Each row is a point. The last column is the point's height on a tilted bowl or saddle (a function of degree 2), plus a little noise. Count its main directions that bend up, bend down and stay straight.
(in the rows, 128 means zero)

Points:
[[131 139 115]
 [126  73  94]
 [130 123 115]
 [111 197  80]
 [180 193  62]
 [129 156 110]
 [103 138 113]
 [137  97 107]
 [129  69  91]]
Directions: 0 up, 2 down, 0 straight

Points (17 x 4):
[[157 159  72  87]
 [130  89  84  94]
 [107 121 153 134]
 [ 92  57  95  92]
 [116 180 141 145]
 [112 139 139 138]
 [129  89 148 123]
 [162 175 151 132]
 [ 59 169 180 147]
 [103 125  88  86]
 [182 139 110 131]
 [132 135 114 128]
 [ 98  88  57  18]
 [142 111 104 121]
 [125 117 169 117]
 [107  90 185  97]
 [130  78 156 114]]
Directions: 0 up, 1 down, 2 straight

Points, 16 rows:
[[106 136 177 162]
 [ 90 120 105 148]
 [ 92 149  91 152]
 [ 94  69 164 167]
 [167  91 184 168]
 [113 130  86 151]
 [137 107 110 147]
 [108  89 117 150]
 [ 94 120 151 150]
 [ 87  95 133 152]
 [131 162 114 151]
 [205  62 180 188]
 [133 151 125 148]
 [100 174 207 204]
 [121  95 130 147]
 [114 164 113 150]]
Directions: 3 up, 0 down, 0 straight

Points (24 x 5):
[[115 144  89 163 140]
 [190 166 106 118 161]
 [103 144 158  93 148]
 [124  96 155 151 159]
 [211 130 167 101 180]
 [ 97 136 193 129 166]
 [118  95  94 162 162]
 [114 119 141 207 153]
 [134 142 112 106 140]
 [ 94 113 152 105 155]
 [174 187 146 119 156]
 [187  70 137 138 183]
 [192 106 153 102 165]
 [128 187  81 129 147]
 [108 119 129 132 146]
 [174 155 115 108 149]
 [127  69  87 131 179]
 [118 106 172 144 160]
 [136 173 137 142 136]
 [138 137 132 175 139]
 [134 153  92 208 135]
 [ 71  93 199 172 210]
 [111  93 179  91 163]
 [166 101 120  87 153]]
Directions: 3 up, 0 down, 1 straight

Points, 47 rows:
[[ 74 111 151 123 203 125 133]
 [116 152 124 149 104  75 132]
 [167  79 157 127  87  92 122]
 [107  97 180 129 134 104 104]
 [ 95  79 172  83 166 113  90]
 [107 115 150 114 105 132 135]
 [129 154 198 174 131 119  79]
 [126 148  87 154 136 163 130]
 [143 105 141 155 117  76 118]
 [ 91 126  99 132  71 146 128]
 [110 100 158 127  90 105 135]
 [128 127 187  79 126 126 104]
 [139 116 249 127 133 121   7]
 [133 144 183 145 161  83 105]
 [103 158 151 142  88 103 133]
 [ 91  79 157 188  56 183  70]
 [134  77 179 158  80  77  93]
 [ 91  87 142  96 148  94 119]
 [127  82 110 184 115  98  83]
 [ 86  56 104 134 130 151  70]
 [112 127 165 173 128 154 116]
 [ 93 145 162  73 131 151 107]
 [137 158 135 106 193 107 137]
 [154 143 167  75 145 184  84]
 [108  89 156 115  99 167 115]
 [ 91 171  74 165  57  96  94]
 [172 108  95 127  72  91 135]
 [104 117 113  57  84 126 138]
 [150 132 135 142 141 136 132]
 [151 118 105 144  74 125 134]
 [ 99 163 120 116 191  75 146]
 [109 135 165  76 116 119 125]
 [113 155 126 102 138 115 134]
 [186 146 120 148  59 139 123]
 [163 123  99 193 169  96 110]
 [201 189 132 125 135  79  72]
 [149 134  55 145  81 142  91]
 [150 136 177 125 110 119 115]
 [148 124 107 131 158 146 133]
 [173 178 111 101 163 130 100]
 [121 123 155  77 123 145 120]
 [137 131 151 193 119 146 110]
 [108 158  69 151 129 154 113]
 [ 97 122 116 136 115 126 131]
 [144 159 112 147 113 100 127]
 [126  95 139  90 122 150 119]
 [ 56 131 112 137  98 131 112]]
Directions: 1 up, 4 down, 1 straight

Points (62 x 9):
[[110 159 157 126 115 162 160 116 129]
 [126 179 146 158 172 132 113 104  85]
 [ 77 108 117  77  62 109 173  85  89]
 [138 119 138 145 147 156 132 164 110]
 [ 79 109 110  85 142 155 104 102 128]
 [ 75 131 117 119 168 124  80 163 100]
 [151 124  64 110  79 114 183  99 101]
 [192 173  86 157 118 147 120 133  86]
 [163 153 134 140 134  76 181 156 130]
 [183 101 134 116 143 117 158 103  98]
 [146 193 132  87 128 161 133  69 123]
 [163 205  90 142  63 151  83 140  45]
 [108 158  84 140 182 164 112 150  61]
 [157 106 103 115 150  90 175 175 103]
 [ 76 135 138 116  73 126 119  75 123]
 [181  97 140 149  48 157  91 115  72]
 [124 145 126 165 168 152 113  68  85]
 [126 106 173 180 182 122 143  93  95]
 [137  93 112 142 106  84 119 114 117]
 [122 140 104  92 153 180 152 139 114]
 [136 179 141 129  55 139 174 123 108]
 [198  73  56 171 144 107 162  59 109]
 [148 146 131 166 187 192 103 134  64]
 [ 96 164 104 111 131 144 133 159 102]
 [111  99 103 114  86 122 164 125 108]
 [184 133 115 151 103 141 142 152 108]
 [110 145 116 165 135 175 171 125 122]
 [173 169  78  83  75 154 149 102 116]
 [161 206 135 136 174 110 233 108 100]
 [153 112  60  76 129  83 181 161  77]
 [136 117  95  89 137 101 155 150 105]
 [178  62 148  85 110 147 131 118  87]
 [ 92  97  92 116  71 124  97 115 120]
 [ 95 123 189 176  79 123 133 126 100]
 [140 194 174 157  91 141  97 125  63]
 [ 89 146 177  64  92 124 170 149 155]
 [142 200 143 102 159 148  57 101  89]
 [ 68 131  69 120 151 115 192 163  44]
 [121 133 183 160 137 105 143  79  98]
 [125 109 140 109 174 105 177  76  78]
 [109  95 172 120 202 127 171 170  78]
 [ 77  80 138 130 110 127 100 141 126]
 [174 160 105 134 169 172 125  89  82]
 [113  91 154 100 116 146 121 147 134]
 [ 97  85 139  70 102  82 101 143 137]
 [202  92 108 133 171 101 102  90  80]
 [103 112 146 150  93  78 109 214  89]
 [118 122  62 112 129 152  98 124 109]
 [128 123 147 118 143 129 134 153 118]
 [149 166  49 215  61 170 140 101 150]
 [116 110  58 142 171 121 161 119  93]
 [105  92 181 179 162 100 137 115 111]
 [158  91  84 145  97 121 133 154 113]
 [ 88 153 194 140 143  65 149 100 122]
 [115 142  84 182 153 102 169 170 110]
 [104 129  97  76 116 136 186 128 107]
 [ 43 116 151 158 124 163 162 128  99]
 [124 100  94 136  96 160 164 107 133]
 [182 169 113 105 112 150 105 118  91]
 [110 111 118 151 181 117 111 155 100]
 [130 142 124 197  87  91 155  55  95]
 [107  71 100 106 150 170 105 121 107]]
Directions: 2 up, 4 down, 2 straight

Points (65 x 9):
[[164 133 129  85 146 101 146 124 124]
 [141  87 122 181 170 149 110 123 110]
 [ 96 119 159 139  70 150  95  88 107]
 [142 126 138  20  95 191 131  83 167]
 [106  97 116 159 137 107 151 166  89]
 [140 127 160 156  33 102 164 112 167]
 [104 116 180 194 115 140 139 156  85]
 [181 153  79 117 157 129 115 193 113]
 [ 98  93 117 105 112 137 171 136 120]
 [133 137 132 135 142 204 113 124 123]
 [ 79 111 160 137 133 167 173 130 120]
 [213 144 123  49 101 118  38 174  12]
 [107  89  97 184 177 129 118 134  93]
 [106  80 131 154 144 105 125 157  87]
 [134  74 141  86 170  40 124 150 105]
 [151 172  89 160 139 227  85 153 117]
 [141 119 156 117  95  94  81 134 101]
 [154 134  78  83  91 140 144  74 130]
 [159 114 172 156  66  51 105 151  75]
 [158 113 143 199 130 108 141  94 115]
 [139 167 157  98 110 156 111  70 124]
 [ 70 146 112 116  83 102  82 124 129]
 [175 135 134 145 100 178 109 144 112]
 [103  92 113  97  72 193 135 162 140]
 [153 120  82 136 108  78 149  55 166]
 [ 79 157 116 201  94 167 156 118 112]
 [156 164  69 146 221 172 191 109  67]
 [184 144 135 170 154 113 110 140 117]
 [175 109 179 158 105 122  84 116  90]
 [120 100 135 166 118  70  80 126  99]
 [132 139 138 122 105  67 192 182 113]
 [139 143 104 159 173 132 177 161 119]
 [165 186 126 174 155 170 142 132 133]
 [123 134  96  74 137 140 111 146 123]
 [141 138 156 101 137 141  93 137 126]
 [153 104 114  96  84 110 138 163 119]
 [143 166 109 127 130  94 135 133 144]
 [127 165  91 146 140 140 157  99 124]
 [114 124 136 133 135 135 136 165 119]
 [101 113  51  93 146  87 129 128 110]
 [ 96 178 145 117 105 122 114 112 147]
 [144 103 184  87  66 166 121 118 162]
 [ 87 122 112  72 168 166 139 138 132]
 [114 113  93  83 174 113 130 174  98]
 [129 152  92  78 124 122  62 141 120]
 [163 137 139 101 121 166 120  73 119]
 [127 163 110 149 117 102 166 207 148]
 [130  92 136 136 123 114 118 157 103]
 [ 96 153 146 101  81 118 124 138 149]
 [122  99  90  65 168 134 140  89 116]
 [113  66 168 110 182 110 130 131 133]
 [138  86 129 160 134  98  57 185  60]
 [ 86  64 150  80 100 120 148 180  98]
 [118 169 143 125 132 110 101 156 133]
 [115 136 198  69 168 130  94 112 176]
 [157  95 169 176 158  64  90  70 146]
 [145  55 110 164 109 107 142 198  74]
 [114 211 150 101 168 116 240 107 113]
 [150 132 157  93 159 139 150  83 135]
 [174 178 136 126 106 136 129 101 120]
 [115 197 105 100 123 156 185 135 173]
 [123 172 143 149 103  79 105 122 128]
 [140  97 106 125 163 132  72 130 117]
 [ 98 112 168 131  98  98 133  74 138]
 [180 127 132 105  71 118  19 170   7]]
Directions: 4 up, 4 down, 0 straight
